Rows are points. The ring and each string are closed loops that go straight from each point to the next, and from the last back to the first. Before rounding, they use only three directions, however many columns there are. How many times does the string pass through the ring? Passing back the other way cancels.

Ring (8 x 3):
[[ 15  68  -3]
 [  0  57 -23]
 [ -9  11 -34]
 [-15 -29 -21]
 [-14 -44  -3]
 [  1 -36  19]
 [ 27   3  28]
 [ 32  49  17]]
String (16 x 3):
[[ 10  95  -5]
 [ 24  77 -23]
 [ 21  39 -21]
 [  6  47 -51]
 [-31  12 -38]
 [-22  -2 -17]
 [-32 -33 -21]
 [-10  -7  -4]
 [  7 -18  -2]
 [  9 -59  16]
 [  9 -56  39]
 [ 10 -15  34]
 [ 14  11  13]
 [ 26  18   2]
 [  7  24   5]
 [  7  72  11]]
Times through: 1
String (28 x 3):
[[-24 -31  18]
 [ -9 -50  28]
 [ 16 -54  31]
 [ 27 -24  14]
 [ 17  -1   3]
 [  0 -12  10]
 [-17 -41  20]
 [-27 -73  24]
 [ -9 -69  10]
 [ 12 -40  -4]
 [  3 -30  -8]
 [ -6 -53 -21]
 [-23 -60 -34]
 [-34 -36 -32]
 [-26  -6 -15]
 [ -4   6 -10]
 [ 10   1 -28]
 [ -1  -6 -42]
 [-16 -10 -43]
 [-30 -12 -31]
 [-21  -4 -14]
 [  1   2  -9]
 [ 11 -18 -20]
 [  1 -45 -19]
 [-10 -70 -12]
 [ 10 -46  -4]
 [  8 -19   1]
 [ -9  -5   4]]
Times through: 0

Ring (9 x 6):
[[  2   4   6  -2  44  14]
 [ 11   1   6  -6  22  24]
 [ 13   6   9 -10 -16  27]
 [  5  21  14 -14 -34  13]
 [ -8  30  17 -10 -31   0]
 [-27  31  16   6  -7  -7]
 [-42  23  13  24  29  -5]
 [-40  15   9  27  56  -2]
 [-21  10   7  14  63   2]]
String (22 x 6):
[[-24  25  12   4  53 -16]
 [-12  25  13  -5  31 -11]
 [-23   5   7  20  33  17]
 [-27  -1   4  28  72  15]
 [ -5   5   5   2  83   2]
 [ 15   9   7 -18  58   2]
 [ 14  -5   3  -5  43  26]
 [  1 -13   2  14  27  43]
 [ -4  13  10  -2  12  11]
 [ 11  22  12 -21   1   2]
 [ 26   3   8 -19 -14  31]
 [ 23 -14   3  -3 -13  54]
 [ -2 -14   3  18   9  50]
 [ -6  11  10   1  13  13]
 [ 11  16  10 -18  13   6]
 [ 24   9   7 -25  34   8]
 [  1  -9   2   8  69  25]
 [-21  -3   4  25  48  24]
 [-17   9   8  12  32  11]
 [ -8  27  13 -10  34 -14]
 [-34  18   9  19  78 -13]
 [-53   6   6  44  95   0]]
Times through: 2
String (18 x 6):
[[ 16  19  11 -25  11   3]
 [ 22   7   7 -22  23  14]
 [ 16  -6   3  -7  52  25]
 [-11  -7   3  18  58  25]
 [-17   8   8  13  32  13]
 [-13  21  11  -1  34  -6]
 [-34  23  11  15  65 -17]
 [-63  12   8  50  78  -3]
 [-57   7   7  49  59   9]
 [-31   6   8  28  33  17]
 [-21  22  12   6  30  -5]
 [-19  30  13  -3  44 -20]
 [-23  21  10   6  73 -17]
 [ -5  20  10  -8  50 -10]
 [  8  11   7 -13  58   0]
 [ 11  -6   3  -2  49  25]
 [ -4  -8   3  14  30  36]
 [-11   5   8  11  20  20]]
Times through: 3
